Rows are points. Examples show where two turns around zero, p and q, send a point. Write where each new point lands after one turn and then the other. Backwards means that the second turn is done in reverse. Each puzzle has new turns, and all numbers are rounded.

Turn p:
[ -3  19 -33] -> [ 16 -31 -15]
[ 24 -15 -29] -> [ -3 -33  24]
[ 13 -13   0] -> [-6 -2 17]
[-34 -22  28] -> [-35  31 -17]
[-21  25  25] -> [ 13  29 -26]
[21  5  9] -> [14  7 18]
Turn q:
[-32  10 -15] -> [-24  11 -26]
[43 -7 -5] -> [33 10 28]
[-19   6   8] -> [-18  -8  -8]
[-24  20   7] -> [-31  -2  -6]
[ 33 -29   4] -> [ 41 -10  13]
Where do these land?
p, then q: [-29  21  44] -> [-26  48  17]
q, then p: [ -6 -14  -1] -> [ -3 -13   7]
q, then p: [ 11   0 -32] -> [33 -5 -1]
p, then q: [ 24  -7 -11] -> [  8 -26   6]

Turn p:
[ 11 -27  -9  29] -> [ 25 -29  -7  15]
[ 23 -28  24 -29] -> [ -4 -18 -23 -43]
[-37  30 -31 -12] -> [-14  48  -1  30]
[  9 -13 -18  -4] -> [ 18   3 -16   0]
[-1 34  9 -1] -> [-11  17  28  -5]
[-5  3 26 16] -> [-16 -20  17   1]
Turn q:
[  7  42 -22 -13] -> [ 22  23 -34  17]
[ -6 -23   2  21] -> [ -7 -25  18   2]
[16 -9 26  3] -> [-3 12 29 -7]
[-21 -20 -23 -42] -> [ -6 -14 -36 -40]
[-30  14  35 -11] -> [-44  23  -4   2]
[23  1  8 24] -> [15  2 27 15]
[ 12  -6 -26  18] -> [ 25 -22   1  10]
Where do these land?
p, then q: [ 31 -42   0  16] -> [ 33 -20  16 -35]
p, then q: [-24  32 -14  14] -> [-17  11  14  37]
p, then q: [-22 -20  -1 -15] -> [  3 -23 -22   9]
q, then p backwards: [  4  24 -17 -24] -> [  2 -14 -28 -22]
q, then p: [12  6 32  9] -> [-24  -4  26  -3]

Turn p:
[-23  -2 -12  36  22 -27  11   0] -> [-20 -11 -19 -46   2 -14  -4 -11]
[  3   1  20 -33  -1 -24 -10 -11] -> [ 20  21 -12  13 -18   3  21 -19]
[-20  23  13  17   3   2  17  34] -> [-10 -16  -2 -24  10   2  31  29]
[-16  -7 -29   2  20  12  25  24] -> [  7 -31  18 -26  -8 -21  -9  18]
[  5  23 -14  23  38  14   1   7] -> [ -3 -21 -12 -27  -7  22 -23  24]
[ 29 -23   4   8 -20  50  41  -8] -> [ 14   6  16  27  42 -25 -32  38]
[ -2   0 -30  10 -27  31  13 -18] -> [  2 -14  31   6  36   2 -25  -6]
[ -5   0  32 -36  -1 -15 -38 -32] -> [ 14  49  -3  16 -24  24  15 -30]
[  7 -11  34 -32 -23 -26 -47  -1] -> [-10  36  -5  41 -29  10  33 -26]
[ 26   9   6 -27 -16 -27 -11 -11] -> [ 17   2 -21  33  -7   8  13 -25]
[ -3 -14 -23  32   7  11  -3  15] -> [-30 -19   8 -12   0 -10 -22  10]
Turn q:
[-29  31  21   6  11 -12  36   9] -> [ -1 -22  20  37  19 -17 -31  -1]
[  2   0 -12 -15   2 -15  22  -5] -> [  7  14   9  -7  20  -2 -17   7]
[ 26   5 -13   3  -5  29  38  18] -> [-41 -12   8 -25   8  12 -27   9]
[-12  -5   7  18 -31  -6 -30 -32] -> [ -5  20 -22  17  -4 -23  41  -9]
[ -2  17 -36  29  11   1 -48 -11] -> [  8  12 -33  10 -46  -9  12  36]
[ 20 -46  42   3  32 -19  13  16] -> [ 24 -25  58 -29  -2   0  18 -20]
[-10  21 -10  -3   4  27  -5 -24] -> [ -7 -12 -31  12  12   4   5  23]
[ 36 -12  22 -19  10 -11  -2  24] -> [  6   2  37 -14  -7  35   5 -13]
[-32 -10 -21 -22 -34   7 -22   4] -> [  8  21 -47   0   1  -1  -7 -31]
Where do these land?
p, then q: [-20   3   5 -32   3  17 -10  13] -> [-30  -7  19   8  12  10   4 -19]
q, then p backwards: [ 15 -13  -1  -1  30   8   1   8] -> [-15  17 -15  -5  19  12   6  11]
p, then q backwards: [ 24   8  -2 -10 -39 -36  30  29] -> [-42   1  36  15   2  19 -12 -39]
q, then p: [ 17  15 -13  42 -26  49 -28 -37] -> [  3 -46  39 -38  18 -39  24 -10]
p, then q: [ 16  31  25 -11 -16 -48  21  22] -> [-14  10  12 -44  17 -27 -35  29]
p, then q: [ -5   1 -24  33  -4   3 -39 -15] -> [ 17 -21 -43  14   8  -8  22  -9]
p, then q: [-35  -9  -7   6  35  14  13  -1] -> [ 14  15   3  11  13  40  -1 -26]
q, then p: [-10 -12  -8 -21  20   8   2 -28] -> [ 15 -20 -10   7 -24 -11 -18  14]
q, then p: [ -3 -23  26  -6  -2 -14  12   8] -> [ 17  31 -19   1   3   0  -7  -3]
